Every row gives one point. Each copy is the shape, with its points in the same order, turned, moved and blurred by noise. Say if it was mirrored as well.
In the rows, 128 means zero.

Shape:
[[158 174  96]
 [ 88 125 134]
 [103 113 154]
 [122  97 140]
 [166 118  77]
 [169 144 148]
 [114 115 114]]
Copy 1 (7 x 3):
[[143 148  65]
 [168  86 129]
 [144  99 147]
 [127  93 142]
 [102 112  63]
 [131 160 126]
 [139  89 104]]
Copy 1 is: mirrored
Copy 2 (7 x 3):
[[134  89  98]
 [106 173 131]
 [100 162 156]
 [124 153 169]
 [178 108 133]
 [111  92 152]
 [136 153 134]]
Copy 2 is: mirrored
Copy 3 (7 x 3):
[[ 98 119 181]
 [119 126  88]
 [143 131  90]
 [151 105 103]
 [122  66 165]
 [156 135 162]
 [122 101 111]]
Copy 3 is: mirrored
Copy 4, 7 rows:
[[108  80  68]
 [117 151 129]
 [123 141 149]
 [144 122 139]
 [171 100  81]
 [108  71 130]
 [138 135 116]]
Copy 4 is: mirrored

Shape, 9 rows:
[[ 91 145 126 100 150 151]
 [ 87 138 156 132 182 158]
 [ 98 101 129 144  74 151]
 [ 91 162 181 105 146 137]
 [ 69 166 136 130 135 122]
 [185 108  93 144 128  94]
 [109 105 139 133 132  97]
 [142 118 139 132 128 129]
 [172 109 108 178 100 115]]
Copy 1:
[[121 145 170 160 148 116]
 [107 144 187 161 103 120]
 [139 112  75 159 125 120]
 [127 193 164 155 119 140]
 [144 174 159 158 138  83]
 [106 102 109  55 151 111]
 [ 87 140 116 123 133  99]
 [121 131 122 109 131 133]
 [137  97  92  65 121 116]]
Copy 1 is: only turned
Copy 2:
[[165 139 108 134 129 137]
 [195 166 135  91 120 121]
 [106 119 157 116  77 161]
 [163 158  84  84 120 137]
 [138 174 121 117 126 153]
 [ 88  99 163 125 155  61]
 [108 151 135 110  99 102]
 [123 119 141  99 122 107]
 [ 80  97 192  92 134  99]]
Copy 2 is: mirrored
Copy 3, 9 rows:
[[130 134 116 128 158 159]
 [109 109 137 112 132 182]
 [124 117  73 158 102 104]
 [ 97 142 106 101 138 185]
 [126 147  98 136 124 185]
 [173 155 171 127 106  75]
 [105 145 144 153 111 122]
 [125 134 129 115 115 111]
 [170 143 143 134  77  69]]
Copy 3 is: only turned
